Every row gives one point. The last column is the point's height on a tilted bowl or saddle (a function of degree 2), plus a little noise. Along how many of its main directions does it bend up, bend down or stay straight?

Points (12 x 3)
[[-60 -43  60]
 [  4 -26   5]
 [  0  13  -1]
 [ 10 -10   4]
 [  6  21   0]
 [ 40 -18  28]
 [ 11 -25   7]
 [ 34  28  21]
 [ 22  20   9]
 [ 21   7   9]
 [  6 -39   7]
 [ -3 -25   5]]
Directions: 1 up, 0 down, 1 straight

Points (17 x 4)
[[ 18 -34   8  11]
 [ -7  -3  34   1]
 [  5  21 -22   8]
 [-17  32   1  -2]
 [-36 -14  26   0]
 [-13  36  10  -1]
 [ 33 -10  29  16]
 [ 34  -8  13  12]
 [ 15 -21 -60  60]
 [ 18 -19 -13  10]
 [ -1 -29 -20  13]
 [ 17   7   4   1]
 [ 17 -21  33  11]
 [ -4   1   7  -6]
 [ -9 -20   0  -1]
 [ -4  11  10  -6]
 [ 29 -28  18  14]]
Directions: 3 up, 0 down, 0 straight

Points (39 x 7)
[[  6 -19  21 -33  -8 -18  17]
 [  0 -11  31   7  -6   6  24]
 [  3 -31   7  10 -11  26  31]
 [ 18  14   0  18 -32   6  55]
 [ 37  16 -17  -7 -14  22  53]
 [ 13  11 -14 -16  15  -5  11]
 [ 33   2  -6  19  -3 -39  40]
 [-35  -7   6  -6 -12 -12  11]
 [ 13 -19 -29 -22  11 -15 -18]
 [  5 -25 -23  13   1  35  30]
 [  1  42  37  29 -18  -8  38]
 [-48 -15 -52  23  13 -19 -16]
 [-30  -8  23  28  25 -38  60]
 [ 14  -8  -8  19  -6 -23  19]
 [-28   5 -21  17 -22   0  -7]
 [-19  -1  25  -1  18 -17  58]
 [  2  20  25 -14  31  26 -32]
 [  0   4  19  -1  17  -5  30]
 [ -6 -21  -2  -4 -22  -8  27]
 [  7   1  -7  13 -13   2  27]
 [ -6   4  27  28 -30 -17   9]
 [ -4  18  34  17  -7  10  -3]
 [  6   4  17  -4   3   4  13]
 [-52  60  11   1 -21  12 -48]
 [ 35  11  18  15  12   3  40]
 [ -4  -1  -7  27   2 -28   5]
 [ 28 -25  -2  36  33  35 -58]
 [-20  -6 -14  10   7   0  12]
 [-21   2  -6  -4  11  26   6]
 [ 16   3  -9  -2  23  42 -27]
 [  9  10 -26  -7   0  11  37]
 [  2   6   8  11   9 -24  39]
 [  1   1  -3   0  13   5  15]
 [ 10  10   0  20 -33 -19  32]
 [ -2 -22   5  27  -4  19  -1]
 [-24  21 -11  -4 -10 -39   2]
 [-24  55 -20 -19  -7  28  51]
 [ 10   9   0   4  48 -10  44]
 [ 11 -15  -7   6 -26 -11  35]]
Directions: 3 up, 3 down, 0 straight

Points (68 x 9)
[[ -3 -11 -18 -39  -1   8  23 -31 -19]
 [ 30  14 -10   4  -5  -3 -19  -2  -2]
 [  8  -2  31  35  12   6  12 -31  30]
 [ 25   1  -7   9   5  -3 -22 -25   4]
 [  1 -36  35 -26  14  -7  15 -11  16]
 [  8 -36 -20 -29 -26 -39  12 -13 -21]
 [  1 -13  -2 -18   9  -7  23  18  -6]
 [ 33  17   6 -15 -20 -24 -18  12 -11]
 [ -3  21 -12  37  12 -12 -10  16 -14]
 [-47   0 -22  -4  32  -1   0 -60  34]
 [ 46  -3  20 -16  15 -46 -21   3 -26]
 [ 30 -12   0 -24  -4  11  14  12   0]
 [ 22  17  14  47  23   2   7 -35  25]
 [ -2  45 -23  -6  14  -5   9  28   8]
 [ 13 -36 -28   5 -20  -1  -4  14  -1]
 [  9 -11  30  23   9 -17 -10 -36  39]
 [  1  -9   7 -14   2 -15  -8 -10  -1]
 [ 16 -20  12 -22 -12 -30   6  14   0]
 [ 26   6  24   1  11 -23  20  31   5]
 [-54  -3 -22  -8  18  -7  17  24  13]
 [  8  27  34   3 -12 -42 -31  13 -11]
 [-16  -5 -33   8  -9 -19  23  -1 -13]
 [ 42 -15 -12   2  40  12  21 -37  10]
 [ -2  15  38  -8 -14   3  31  28 -28]
 [ 14 -22  18  31 -12  -8  22  -6  14]
 [  0 -47 -52 -39  30  11  31  -1  22]
 [  0   0  -1 -19 -19  10 -16  28 -13]
 [ 22 -12  36   1  31 -13  22 -14  15]
 [-22  16  26  56 -12  23  -6  18 -55]
 [ 12  11   6 -10  -1  -7 -31   2 -16]
 [-20 -23  -2  32  -7 -16  45  25  -8]
 [ 29   5   8 -10   3 -20  -8  -9  -6]
 [-23  35   8   9  12 -16 -40 -16  -7]
 [-11   9   7 -30  10 -38   7 -18  -8]
 [ -9 -33  16  -7   9  19 -27   7   5]
 [-14 -26 -33   5 -15  -2  21  12 -10]
 [-17  16  -8  28  -8  37  -8 -20 -16]
 [ 12 -10  -6  -3 -16  16 -46   4 -14]
 [  0 -21   3  12 -23  -6  -4   9  -2]
 [  0  45   8 -39 -32  14 -37 -20  -2]
 [ 22 -16  -2 -13  -3 -16 -53  28 -43]
 [-30  -8  19  19  52  26 -19  27 -37]
 [-39 -55   9  38 -13   5 -26  -3  -3]
 [-12 -25  -6  31  -1  13 -58  15 -51]
 [-13 -38  17 -18   8   3  -8  33   4]
 [ 51 -28  15   1   3 -19 -14  22  15]
 [-12   1  40 -16  49  25 -13 -25   9]
 [-15  43   8   4  15  -7  -5  16 -14]
 [ 44   7   5  -6   6  -3  15  20   3]
 [ -1  38  13 -12 -20  11 -19  14 -21]
 [-36  -5  -1  22  18 -17 -20 -33  15]
 [ 38   3 -10 -30 -21 -26  36 -44 -60]
 [ -4   5  -3   4  10  -4  -9  33 -11]
 [-33 -27  -8   1  17  -8   4  -8  12]
 [ 34   1   4 -13 -21   9  -9 -48  22]
 [ 37 -24   1  32 -16  41  -1  -4  29]
 [  3 -10 -13  20 -12  -6  -4  -9 -10]
 [-13 -11   6  14  29   8 -32 -35  25]
 [  7 -26 -19  27  25 -17  31   7  -5]
 [-24   0 -16  11 -21  -9  26  12 -16]
 [-10 -34 -27  16  32 -13  13  14  11]
 [ 19 -23  27 -21  40 -39  -2 -26   1]
 [-25  13  -6   6   0  14 -14   2 -16]
 [-18 -31  15   4  30 -28 -14  16  14]
 [ 22  41  22 -49 -22   2  -6  -5 -25]
 [ 16   4  -2  50 -19  31  -6 -45  11]
 [-17  18  39 -19  28  13  12  22 -52]
 [  1 -15  -6  -6  28  -8 -14  11   1]]
Directions: 4 up, 3 down, 1 straight
